Rows are points. To make a cloud, some directions were put in groups of two or more. Within a group, all points are equally far from the middle, so they leave a hole (a ring in 2 directions, a hollow ball in 3). The other directions are filled evenly. Then the cloud was stretched, turned, moved and blurred a little. Count the holes, and give their numbers of directions, smallest first.
In the rows, zero is written as 128.

Cloud (19 x 3):
[[ 63 155 138]
 [135 169  91]
 [153 129  74]
 [ 77  94 133]
 [197 130 178]
 [120  95  79]
 [159  88 185]
 [184 175 148]
 [176 168 188]
 [ 84 118 189]
 [114  96 191]
 [164 157 205]
 [ 75 177 145]
 [ 98 174 196]
 [175 124 200]
 [175  79 161]
 [139 101  74]
 [131 198 159]
 [109 194 134]]
Holes: 1 (3)

Cloud:
[[209 105 117 144]
 [136 183 147  80]
 [121 156 125  86]
 [115  41 115 142]
 [152 194 150  85]
 [186 121 223 126]
 [140 151  93  83]
 [188  92 175 131]
 [185  97 185 165]
 [111 169 168 100]
 [188 164 115 105]
 [193 107 189 144]
 [182 171 119  79]
 [162 208 169 105]
 [ 99  97 146 110]
 [ 99  94  66 111]
 [180  58 132  62]
 [176 125  60 170]
 [115  51 124  91]
 [175 182 131  82]
 [146  27 107 135]
 [212 155 148 133]
 [134 109  34 114]
 [106 157 171  95]
 [135  85 188 176]
 [206 101 101 168]
 [208 108  97 129]
 [165 133  64 126]]
Holes: 1 (2)

Cloud:
[[130 160  70 154 168 123 126 158]
 [ 79 116 175  81 138  60 184 215]
 [ 62  71 157 138 112 129  69 116]
 [100 110 118 169 114 144 210 164]
 [ 42 224 174 124 119 105 136 113]
 [126 160 116 178 131  44 179 192]
 [ 72 179 201 112 131  98 118 209]
 [ 43 137 134 145 133  91  56 203]
 [ 98 154  94 183  92  27 151 150]
 [ 78 152 143 173 135  46 181 136]
 [ 84 168  46 118  79 110  78 174]
 [ 91  94 145 193 135 156 182 154]
 [ 98 185 137 148 196 135 100 119]
 [148 198 143 105  97  61 134 153]
 [ 80  65 187 134  73  94 159 207]
 [ 83 111  67 152  58  66 176 174]
 [130 120 199 109 160 105  77 146]
 [ 91 102 122 162 158 154 151 104]
 [ 96 216 133 165 155  94 152 179]
 [101  77  92 108  94  94  77 121]
 [115 208  96 114  90  75 142 201]
 [139 187 183 179 124 150 140 101]
 [102  98  81 153  61 115 141 122]
 [ 86 128 125 140 217 110 135 203]
 [ 49 155  99 186 140  78  88  91]
 [ 98  65  84 160  77 111  93 191]
 [ 34 179 156 141  95 180 166 133]
 [ 67 152 108 135 190 166 121 168]
 [124 184  77 136 165 120 118 115]
 [117 182  77 104  99  95 171 192]
 [ 52 135  98  91 123 133  64 183]
 [ 42 190  59 160 102 104 116 111]
 [131 147 105 194 137  46 134 164]
 [ 68 104 205 111 118  74 185 168]
 [ 82  64 192 154 144 131 120 156]
 [ 57 209  65 139 100 126 140 131]
 [ 59 110 183 163 110 110  52 134]
 [ 72 150 204 105  95 182  96 148]
 [ 60 163 145  70 102  92 151 233]
 [120 136 169  83 137  35 109 154]
 [ 36 152 150 215 128  70 125 186]
 [104 150 157 214 136  73 118  99]
 [ 52 143 208 167 114  65 109  97]
 [138 166 162 156  85 119 186 131]
 [115 114  54 171 131  81 121 137]
 [140 147  86 152 128  36 124 152]
 [133 152 119  90  81  62 167 141]
 [134 153 124 173  93 178 150 212]
 [ 91 204 138 141  15 133 127 117]
 [ 79 181  91 116 159 160 141 106]
 [137 107  74 151 126 138 145 165]
 [ 97  97  72 134  66  73 178 184]
 [121 112 114 156  66 129 152  92]
 [101 217  92 135  76  69  99 181]
 [134 155 160 211  95  81 114  89]
 [126 173 148 117  53 164 133 158]
 [112 119 151 219  79 107 178 165]
 [ 43  70 162 162 119 146 133 127]
 [ 26 120 100 127 132  80  78 216]
 [106 153  64 146  96 175 145 210]
 [ 46 155 122 198 144 165  89 168]
 [ 93 146 128 140 121 138 220 155]
 [ 97 137 121  56  96 113 163 214]
 [ 74 115 125 221  52 119 183 177]
 [155 139 105 151 120 160 112 176]
 [ 90  89  99  90 117  52  83 133]
 [ 93 132 113 175  71  29  91 220]
 [ 61 230  85 147 100  95 124 115]
 [ 37 135 130  81  53 134 113 159]
 [ 95 126 152 115 206 115 104 177]
 [ 67 179 202 117 142 102 145 210]
 [103 149 189 174 186 111 147 179]
 [ 75 167 104 112 192 116 149 142]
 [ 53 127 152  95  78 177 103 174]
 [ 69 129 172 101 129 193 104 167]
 [130 112 114  67 147  87  77 120]
 [107 149 185 193 161 144 175 195]]
Holes: 3 (2, 2, 3)

Cloud:
[[124 166 155 111 130 128 194 198 175]
 [106 131 106  53 118  98 144  85 150]
 [106 121 112 104 189  57 152 161  67]
 [177 151  37 152  95 161 110 140 141]
 [ 87 171  81 111 185 128 117 109  64]
 [212 181 136 167 153 183  83 129 116]
 [ 97  77  80 148 153 105 147 139 132]
 [129 188 121  82 163  43 163 135  70]
 [220 119 128 166 231 140 144 130 151]
 [120 138 114 185 176 194 155 140 134]
 [156 165 111  75 139  41 187 148  40]
 [ 50 106  85 120 150 108 126  99 166]
 [125 146 119 120  63 119 137 160  43]
 [127 163  66 137 111 172 146  84 129]
 [144 125  64  80 124 121  53 139 181]
 [121  90 154  97 181  88 132 205 108]
 [164 124 137  95 229 103 148 145  58]
 [170 143 107 158 163 102  94 188  13]
 [181 162 128 171 213 151 125 143 193]
 [ 92 146  44  67 132  93 114 183 112]
 [ 89  97 214 112 115  55  88 151 121]
 [150 138  73 151 174 115  45  66 103]
 [ 97 146 139  77 114  99 136  69 165]
 [229 115  85 144 140 161  86  93 101]
 [132 135 164 142 169 136 192 193 173]
 [246 105  95 129 121 138 163 111 100]
 [196 131  61 144 137  94 195 152  92]
 [193 201 122 196 142  91 101  78  85]
 [141  80 131 106 140 167  66 187  95]
 [132 126 110 156 194 153 117 108 237]
 [149 156 127 118 126 226 152 100  93]
 [183 161  54 185 129 205 114 145 118]
 [226 121 153  81 139  63  88 118 100]
 [158 119  68  62 203  95  77  73 155]
 [139 164 136 148 127 183  60 193  95]
 [141 113 207 108 190 114 108 175 119]
 [246  77 117 152 206 151 136 137 132]
 [141 101 145 184 159  96 159 126  66]
 [218 175 150 150 216 152 110 143  86]
 [207  73  74  98 171 144 117 137 216]
 [168 127  90 131 107  53  93 197 179]
 [151 105  81 119 177 190  63 176 126]
 [207 127  67  63 161 145 112 181 186]
 [170 127 125 104 136 191 136 228  53]
 [151 109  84 113 108  61  82 101 222]
 [161 137 140  57 181  43 101 112 142]
 [165 110 118  93 212 128 203 120  81]
 [181 158 121  82 145  96 219 126 119]
 [197 181  86 131 179 140 118  37 167]
 [209  90 128 154 119  46  81 135 111]
 [224 184 113 174 194  99 134 178  60]
 [193  91  81 158 162 192  82 161 152]
 [101 132 171 105 216 175 125 144 146]
 [131 151 108 177 113 202 133 116 115]
 [186 117 114  64 113 136  72 136 107]
 [210  93  74  85 162  97  96 143  57]
 [128 140 125 109 193 113 194 121 143]
 [192 127 110  81 153 105 130 223  87]
 [156 149  89 100 164 112  50  43  80]
 [129 119  72  99 146 172 179 182  91]
 [143 173 146 130 199  94 153 146  21]
 [126  92 154 127 130  93 111 159  30]
 [155 217 117  85 109  60 122 134  53]
 [170 193 143 112 206 101 159 157  43]
 [170 216  72 149  93 101  92 122 143]
 [163 162  24  87 182 131 112 119  41]
 [159 154  46  51 163 145 110 144 121]
 [237 166 136 101 134  78 104 125 100]
 [147 134  80 141 187 122  48  79  89]
 [174 147 112  28 142 139 146 189 144]
 [195  99 128  59 143 114 131 173  66]
 [119 137 109 131 204 146  55 123 127]
 [144  95 154 197 157 185  90 107 176]
 [167  83 174 193 149  75 118 142 151]
 [109 126 115  51 192 122 152 140 159]
 [132 148  65  57 110 108 148  76  64]
 [136 114 153  63 217  65 149 103 112]
 [134  98 116  30 142  86 152 109 140]
 [150  74 148  64 138  73 159 144 106]
 [125 105 177 120 174 144  59 108  86]
 [196 127  62  34 189 178 130 130 101]
 [241 112 147  93 188 107 121 182 151]
 [161 129 121 101 117 125 171 203  39]
 [190  99 123  65 119 167  79 193 138]
 [122  81 119 123 179 177 166 173 125]
 [209 158  74 104 105  88  96  95 149]
 [146 129 105 141 197  35  87 139 168]
 [195 122 159 185 109  93 133 103  88]
 [138 140  34 138  95 120 161 164 149]
 [151 106 173 162 128  59 161 130  92]
 [234 132 135 129 162 144 105 181  54]
 [145 134 155 157 152 212 131  76 157]
 [169  76 123 115 177 146 176 118  69]
 [101 130 104 140 119  44 125 112 218]
 [192 171  37 124 135  71 139 169 149]
 [158 103  91 199 131 114 142 149  76]
 [169 212  99 145  86  50 196 116  82]
 [125 178  51 162 152  91 128 148 196]
 [173  60 116  88 175  76  87 164  81]
 [110 147  83 186 179 104 141 130 172]
 [127 198 129  84 120 173 102 134 108]
 [142 166 120 123  92 130 139  43 113]]
Holes: 2 (2, 4)

Cloud:
[[ 84 103 113 117 121 157 110 144  96]
 [167 206  82 139 118  70 114 131 155]
 [141 171  72 101 124 191  81 179 172]
 [133 145 102 125 195  85 126 167 220]
 [138 119 124 192  78 129 100  93 163]
 [151 113  89  59  66 217 150 123 127]
 [ 99  69 122 155 142 124 148  59 144]
 [189 124 126 156 103 178 140 173  93]
 [160 149 165 117 104 128 177 180 175]
 [135 170  73 176  70 167 162 146 137]
 [144 208 137 158 103 100 175  88 138]
 [118 129 110 147 152  73 175 149  84]
 [170 122 100 110  79 139  42 184 153]
 [151  86 137 129 220 104 102 127 170]
 [150 160  50 142 128 162 145 181 192]
 [136 139  41 104  85 185 119 115 121]
 [165 133 167 123 103 119  98  65 109]
 [134 174 152 109  63 122 144 134 199]
 [163 139 101 163  44 130 124 147 164]
 [117 114  75  82 163 200 170  91 152]
 [154 162 182 130 110 138 105 129  92]
 [151  87 130 120 133 108 182  89 176]
 [104 142  68  78 139 169 212 145 140]
 [116  95 131 172 151 124 166 127 218]
 [176 149 127  67 116 153  86  96 209]
 [141 100 134  58 131 209 175 113 113]
 [113 182 174 139 148 116 175 169 174]
 [161 102  97  49 149  83  86 173 132]
 [161 136 168 152 162 117 135 173  88]
 [165 187 143 153  91  92 154 129 122]
 [114 132 150 168  98 147 184 184 165]
 [166 128  86 187 121 122  71 137 160]
 [199 107 106 104 142 217 174 149 134]
 [204  91  64 100 205 149 100 127 136]
 [165 163  89 130 131 125 145 147 229]
 [190  94 147 180 154 152 137 110 107]
 [158 134  47 185 129  80 160 119 172]
 [140 101  37 105 192 143 126 100 164]
 [121 172 156 169 176 160 132 101 177]
 [ 95 109 133 125 142 137 179 187 206]
 [111 114 114  30 129 165 145 183 177]
 [ 96 166 149 148  87 141 135 129 101]
 [164 167  89 148  89  89 115  53 135]
 [188  86 163  83 103 139 166 184 170]
 [132  86 162  80  51 192 112 160 126]
 [190 191 105  94 184 153  64 119 146]
 [144 157  58 140 156 185 145 173 190]
 [164 188 112 123 190 152  70 153 124]
 [149 169  50 122  91 172 102 157 183]
 [135 144  49  95 142 112 178 179 144]
 [142 193  79 142 177 127  90  93 204]
 [154 150 122 155 127 101 141 196 102]
 [125 104  75 104  75 165 145 131  80]
 [156 154 149  52 134 193 125  85 135]
 [163 155 183 122  74 116 105 179 121]
 [106  86 131 108  47 161 138 122 168]
 [141 152 111  49 146 118 170  74 147]
 [163 154  64 148 199 122 147 102 200]
 [ 88 116 148  84 108  93  93 159 164]
 [131 104  75  73 103 160  69 179 129]
 [160 146  67 160 138  59 186 107 147]
 [150 156 184  99 159 120 155 186 176]
 [157 155 171  46  77 161  99 181 202]
 [148 153  57 167 146 155 135 181 122]
 [120 126  68  94 207 135 102  89 123]
 [168 147  98 152  76 161 131  70 181]
 [155 169 100  54  99 109 149  81 148]
 [153 154  88 193 113 162 129 128 105]
 [134 163 133  25  90 181 149 148 143]
 [153 170 103 133 163 182 201 132 138]
 [172 162  74 207 150 109 153  71 129]
 [122 101  92 150 149  98 137  48  85]
 [ 95  95  50 144 200 115 114  96 156]
 [163  53  70 121 117 166 129 137  92]
 [159 201  94 131 110 113 143  51 168]
 [148 163 136  72  54 179 132 168 191]
 [150 125 195 117 157 120 146 197 126]
 [150 170  69 134 172  65 167 150 118]
 [199  69 139 130 131 172 154 120 175]
 [109 145 110 104  84 123  86 178 113]
 [151 154 193 150 160 152 128 149 122]
 [ 86  99  97  73 154 153 111 192 147]
 [126  68 121 163 171 157 119 177 145]
 [169 126 162  77 103 156  87  93 202]
 [148 134 162   7  93 150 120 158 172]
 [165  88 110 173 164 158 124 157  93]
 [167 144 145  96  84 140 113  82 201]
 [178 180 105 149  86  95 147 102 181]
 [159 168 157  77 143 160 122 227 195]
 [183 157 125 172 148 128 177  72 140]
 [147 114  61 217 151 104 123 123 155]
 [159 157 170  96 209 147 153 157 150]
 [120 171  84  88 166 112  96 105  91]
 [127 137 155 146  90  77  98  84 155]
 [159 112  71  21 112 147 120 176 159]
 [102 111 102 135 195 100 122  84  90]
 [221 131 159 136 109 133 126 104 175]
 [139 102 153  63 141 110 164 140 182]
 [153  84  83  62 186 181  72 129 134]
 [127 192 146  56 155 172 112 123 149]
 [101 157  82  91 140 131 106 141  85]
 [109 144 122  42 134 137 188 141 153]
 [119 155 104 145 146 172  66 170 146]
 [162 131  90  62 181  81 106 124  95]]
Holes: 3 (2, 3, 3)
